Rows are points. The window is the flat piece filled in between its corners: a triangle in 3 columns, a solid with four corners in 4, and so on. A path goes straight from each point to the next, and from the last back to the first. List the points from which the path goes on through the window.

Window (4 x 4):
[[-15.0   3.6 -10.3  -1.8]
 [ 56.4   9.6   4.0 -23.9]
 [ -3.0  -5.9  10.0  -3.1]
 [-19.3  15.6   8.6  -1.6]]
Path:
(1): [ -3.7   8.9   8.7 -26.9]
(2): [ 1.8 12.4  5.9 11.6]
(3): [-29.0   7.5   1.2  31.6]
(4): [-29.5   4.5   5.0 -17.8]
(5): [  0.9  -5.1   7.0 -29.3]
(6): [11.6  2.7 -4.2 11.8]
(7): [56.6 12.0  1.9 -6.7]
(8): [ 41.0   5.8   6.2 -38.3]
(9): [  1.2  -6.9  11.5 -37.1]
(10): [21.6  0.3 -4.2 17.5]
(11): [41.7  2.2 -1.6 10.5]
(12): [ 37.0  -4.9  -0.6 -28.1]
(13): [  9.7  -2.7   0.1 -38.1]
(14): [26.1  1.1  0.5  7.3]
(15): [5.1 2.1 6.5 9.9]
(16): [  0.0 -11.1  10.7 -33.2]
Through the window after points: 1, 7, 15

Window, 8 rows:
[[ 16.2  -4.3   6.4  35.2 -33.6  -5.2  33.0  -6.9]
 [ 40.3  13.2 -34.9 -30.3  15.6  28.2 -17.6 -13.3]
 [ 24.7 -19.5   9.6 -21.7  22.5   7.5 -14.7   8.0]
 [ 12.7  -0.2 -26.6 -15.6  -6.8 -14.3   7.9 -29.5]
 [ -7.8 -14.5   8.9  20.2 -47.2  -0.2  -5.8   7.2]
 [-34.3   7.9  41.6  10.7   8.2  31.0  34.2  11.2]
 [-34.3  -8.8  10.8  35.6  12.5  19.2  29.3  22.3]
 [ 26.8  26.3 -11.6  -8.9  12.6  -6.8 -25.1  -3.9]]
Path:
(1): [ 14.9  -5.0  -8.7  17.2   7.6  20.5 -18.8 -33.7]
(2): [  9.0  -3.2  -8.3  -1.7   1.5   3.1  -0.9 -26.1]
(3): [ 15.1  -4.7 -19.0 -20.9 -12.9 -20.2  17.4  11.5]
(4): [ 23.2  18.5 -13.5 -16.4   8.6   8.1  15.9   5.0]
(5): [ 21.5  -0.5  -1.0  10.9  33.7  15.5 -15.1 -34.0]
(6): [ 12.5  -7.9   9.1  28.5  -9.0  19.1   6.1 -10.5]
(7): [  1.6   2.5   5.1   7.3 -12.3   6.1  20.2  16.3]
(8): [ 24.9  12.0 -10.3  -6.9  -8.8   2.5  12.1   5.8]
Through the window after points: 2, 8

Window:
[[ 12.5  -5.2  -5.0  11.9 -15.8  29.6 -45.8  -6.1  21.7  23.6  17.5]
 [ 10.3  11.6  22.8   9.2  16.2 -19.8 -13.7 -24.6  -1.0  -5.4  22.0]
 [-15.5   3.8 -42.9   3.2  -5.4   4.4 -25.8  27.1   4.0 -24.3  -6.4]
 [-12.0  -5.9 -14.3   5.6 -10.2  31.3 -27.4 -30.4  34.7  16.0  30.2]
 [-21.6  23.7  53.8 -14.8  14.4 -13.3 -13.7 -13.8 -31.4 -10.0  19.0]
 [-13.6  -7.6  13.0  -5.9  -4.8  -4.8  17.8  24.7 -22.1 -21.6  -1.9]
 [ -5.0  -9.6   9.9  21.9  -4.7  21.7 -31.8 -45.1 -11.3  17.2  20.3]
 [ -6.5  11.2   3.4   4.2  32.1  16.7 -17.4  -8.9  -6.6  19.7  24.1]
 [  2.9  35.1  33.1   5.9   5.2  10.8  -0.1 -23.4 -20.7  -9.8  16.6]
 [ -1.3  -6.7 -14.1  21.5  22.0  18.4 -34.4  25.4  26.8 -48.8   7.0]
 [  9.0 -15.2 -14.1 -28.0  -0.2   7.3  -8.9  18.6  -9.4 -52.7 -15.6]]
Path:
(1): [ -9.6  13.2  17.1   8.4  22.3   2.8  -6.8 -14.1   0.7 -13.6 -20.1]
(2): [ -8.9  10.0   7.8  -6.6  11.7   2.4  -8.1   2.9 -19.6 -24.0  27.1]
(3): [  8.0 -11.6   1.3  11.6 -13.7  11.8 -32.0 -22.4 -20.2  -5.7  44.9]
(4): [ -9.4  -2.6  10.3  16.4   2.9  20.1 -25.0 -32.7  -1.4  14.5   5.1]
(5): [ -8.6   9.8   9.8  11.4  15.8   9.8 -16.1 -11.8  13.1   6.3 -12.4]
(6): [ -4.3   6.0  14.1   7.4   8.1   4.6 -20.8  -4.9 -11.5  -7.4  38.1]
(7): [ -4.2   1.8  -3.3   6.3 -13.6  27.5 -26.3   0.5  -7.9 -14.9  61.6]
(8): [ -1.0   2.4  -1.1   2.2   3.8  14.8 -21.2   0.2   4.5  -3.8  -9.6]
Through the window after points: 3

Window, 12 rows:
[[-18.1  57.5  -3.3 -42.1  35.7 -22.8 -17.1 -28.8 -31.0  -1.4  37.2  16.0]
 [-11.4 -12.4 -14.6   4.6  20.3  -7.3  -8.3  16.8  -7.2  -5.3 -14.6  23.7]
 [ 29.4   5.7   6.0  18.6 -13.9   2.0   0.7 -36.8  13.6   2.4 -14.0   5.3]
 [ -0.4  18.9   7.3  48.2  13.2  15.2  16.0 -22.8  16.1 -19.3 -19.9 -11.9]
 [ -0.4   7.0  20.5   8.3 -14.2   2.3  -1.3 -18.0  22.5 -33.2  -2.8   2.2]
 [ -8.6   2.5 -26.8 -24.8   3.8   3.2   3.8  24.9 -54.4 -13.6   0.3   9.6]
 [-13.3  16.5   3.6  20.3 -14.3  -3.5 -20.0  28.3 -35.4   5.2  -7.2  19.0]
 [-26.9  -7.2  -8.7  35.0 -12.4   4.4  13.4   6.2 -21.8   3.0  14.1  26.1]
 [ 38.3  10.2  48.4 -31.3  24.1  14.1   6.2 -22.3  24.2   4.2  10.9 -16.0]
 [ 15.3  -0.1   1.0  22.5   3.1  21.7 -18.2   2.1 -17.8 -18.9   9.8  26.4]
 [ 11.2   4.3  -6.3  16.4 -11.6  26.4 -13.6  -2.4  27.0   1.6   4.1 -10.5]
 [ 18.1  61.1  -4.3 -50.3  31.4 -34.8   4.1   7.7 -20.9  -5.6  45.7  21.9]]
Path:
(1): [-12.4  16.3  -4.5   2.1   3.7   8.6   5.8   5.8 -12.1  -0.9  -6.4  32.1]
(2): [  2.4 -16.4  -6.3  18.0   3.3 -16.8 -24.5  17.3 -20.2  -6.8   8.4 -12.1]
(3): [ 29.6  -3.1  12.1   0.5  14.8 -23.5 -12.7 -11.4   5.2   0.7  13.2 -14.0]
(4): [ -1.6  29.3  27.5 -28.4  12.5  38.7  16.8  -4.6   2.9  -5.1  -1.9  20.7]
(5): [-3.4 22.5 -4.7 11.4 -2.5 21.4  2.6  2.4 -2.1 -7.6 -9.9 27.3]
(6): [ -5.1  -4.3  -9.2  16.8  -0.3 -15.6  -2.7  -6.0 -19.4 -12.0   9.2  -8.9]
(7): [  7.9 -14.7  13.6  23.8  14.8 -10.0  -6.3 -11.0  -3.2 -33.4   7.3 -25.0]
(8): [  9.8  23.4   3.6 -19.1  -0.2  17.5   6.9 -11.8   8.6   5.5   0.1  24.0]
Through the window after points: 1, 3

Window, 14 rows:
[[-26.6   4.0 -16.4   3.5   8.3 -13.6   1.9   1.3   0.9  17.2  14.5 -25.5
   17.6  13.2]
 [  0.0 -23.6  -1.0 -19.6  10.1 -14.6  -5.5  10.2  -7.4 -27.7 -28.2   8.3
   35.1   3.3]
 [ 18.4 -25.5   6.2  -0.3 -24.3  26.0  -7.1  14.4  -7.0  24.4  22.0  -3.6
    3.2  10.8]
 [  6.3 -24.3   0.6  -8.1 -23.8   7.0 -16.6 -26.1 -12.9  16.9 -20.2   2.3
  -16.6   3.5]
 [-14.0  30.8  11.6  14.5  47.3  -8.0 -16.2  27.4  25.1   7.0  19.1   3.1
  -12.4  -0.4]
 [ -1.7  40.2 -23.1  38.9  44.5 -16.4 -25.5  22.0  16.6   7.3 -18.2  18.8
   37.7   4.4]
 [-41.7  -0.9  -0.9  22.8  24.5  20.9 -17.3  29.3  -9.7  23.5  11.1  10.9
   -4.9  -2.7]
 [ 27.8  -6.5 -45.8 -26.9  -8.4   4.2   5.8  -6.0 -30.7 -43.2 -26.8  18.9
   10.0  -4.9]
 [-35.8  29.4  10.8  36.1  11.2 -21.4  18.8  30.6  25.3  29.5   9.0  17.4
    9.2   1.3]
 [ 16.1   4.3  11.6 -13.0 -22.8  18.3 -11.0  -3.0 -47.9 -12.6 -18.8 -11.4
    7.2  -1.7]
 [ -0.6  -7.8  -4.8  29.9 -17.7   1.5 -27.9  23.2 -10.5 -13.8  -3.8  -8.9
  -18.5  12.3]
 [-23.7   8.1   5.8  22.0   3.7 -24.2 -21.9   5.4   0.2  16.5  36.7  16.9
   15.3 -11.5]
 [  4.4  -5.6 -16.4 -28.7 -34.4  32.3 -24.9  -0.8  -3.3 -31.2 -24.9  -4.9
   11.9 -14.8]
 [  4.0 -12.3  -4.2 -24.7 -35.4   4.8 -32.9  32.0 -26.7  26.6  -4.5  -8.7
  -21.9  -3.5]]
Path:
(1): [  2.4 -33.6 -21.5  22.9   8.4 -13.2   7.2   9.2   0.0 -28.3  -7.3 -14.4
  11.5 -29.6]
(2): [  7.0  22.4 -10.5 -19.6 -18.3  14.6 -28.4  10.6 -26.6  -3.6 -14.7  22.5
  -5.1  31.8]
(3): [ -1.6  -1.6  -1.4  -4.2 -12.1   6.4 -15.8  17.3 -21.1   1.5  24.5  14.0
  21.0  57.6]
(4): [-17.2  -1.6  -1.5  23.4  24.0 -13.5  -2.3   9.9   6.4  17.6 -20.4 -11.8
 -12.7 -50.5]
(5): [-10.8  -8.0   0.8   6.6   2.8  -9.5  -2.2   4.9  -4.1   7.1   6.1  -9.5
   3.6 -31.9]
(6): [-18.0  18.1   0.0   2.8   5.0   2.6 -10.4  13.0   0.9  21.7   5.0  18.2
  12.8  24.2]
(7): [-13.0  22.1 -19.8 -20.4  -8.7  -4.2 -15.0  18.2  13.5   3.6   9.9  26.5
  17.1  26.4]
(8): [-12.9  -3.6  -0.7  17.0   8.6   3.9  -6.9  21.6 -12.2   3.6   0.2  -9.0
   5.7  -9.1]
Through the window after points: 1
